Every row gives one point. A path goes straight from each point to the next, and from the last back to the first. The post is the endless flat space through its rows: a point in 2 columns, a line in 3, a plane in 4, and so on, so that a path can go around it. How many times does the path go around the post? Going back the other way cancels.
In the rows, zero is written as 128.

Post (1 x 2):
[[135 121]]
Path, 22 rows:
[[150 183]
 [148 155]
 [117 161]
 [ 95 102]
 [131  77]
 [111  77]
 [154  98]
 [199 124]
 [140 143]
 [ 83 150]
 [107 100]
 [ 77 128]
 [119 136]
 [109 108]
 [140  81]
 [187  97]
 [153 181]
 [ 97 182]
 [ 98 108]
 [140  82]
 [194  92]
 [147 133]]
Times around: 3

Post (5 x 6):
[[113 134 152 151 148  92]
 [109 113 103 194 115 103]
 [117 113 147 166  93 121]
 [164 200 172  82 111 150]
 [ 96 144 130 125 119 102]]
Path, 12 rows:
[[169 151 117 111 101 127]
 [112 147 120 124 146 114]
 [196 180  99 110  92 122]
 [142 199 165 103 102 101]
 [119 161 202 184 134 113]
 [125 158 202 137 133  90]
 [ 87 144 171 157 117 104]
 [117 172 176 161 146 165]
 [125 123 131 122 127 161]
 [115 129 155 111 149  75]
 [176 153 188 134 186  30]
 [ 74 101 139 131 118  58]]
Times around: 1

Post:
[[137 140 217 116  99 168 103 110 140 118 100]
 [112 127 141  88  96 127 146 204 120 108  73]
 [131 126 105 155  95 167 185 152 145  99 107]
 [ 81 103  87 148  91 151 104 151 175 146 112]
 [154 132 171  74 149 119  83 136  95 204 149]
 [117  95 137 126 132 101 133 143 141 173 111]
 [127 109 163  72 152 121 113  87  66 195 131]
 [157 205 148 135 161 111 147  91 131 120 160]
 [156 137  81 156 113 119  93 116 185 100 136]
 [121 143 149 157 161 165 121 123 170 112 122]]
Path, 24 rows:
[[ 94 179 117 124 168 129 108  45 129 180 162]
 [151 108 130  54 134 158 144 154 133 144 145]
 [142 135 174  87 125 142 156 137 104  81  98]
 [103 104 129 177 155  87 120 118 163 134 127]
 [ 82 139 117  90  67 190 165 159  69 124  76]
 [216 119 117 108 115 163 135 140 114 139 104]
 [110 160 126 142 107 174 142 116 186 104 138]
 [116 133 214 139 138 141 108  78 156  82 136]
 [104 124 121 121  79  94 104 111 159 154 146]
 [116 149 141  57 158 102 192 134 124 115 105]
 [ 99 113 161 107  91 179  97 152 152 130  77]
 [129 133 196 124 130 125 124 117 101 112  64]
 [140 210 146 218 123 125 138 131 168  95 149]
 [135 175  97 127 147 146  50 135 137 130 197]
 [179 171 217 154 198 218  77 127  85 179 134]
 [163 104 133 152 100 176 105 131 163 116  86]
 [ 98  96 168 117 140 117 134 154 166 169  98]
 [159 135 218  65 179  79 166 124 123 131 139]
 [173 110 164  89 128 115 123 159 172 118 154]
 [100 164 143  93 116 127 147 134 164 129 101]
 [144 192  41 151 130 155 141 145 149  93 129]
 [141  92  78 148 161  74  83 111  95 190 146]
 [ 88 176 137 144 127 129  74 101 130 185 176]
 [103 191 148 124 133 178 133 118 104 120 118]]
Times around: 1
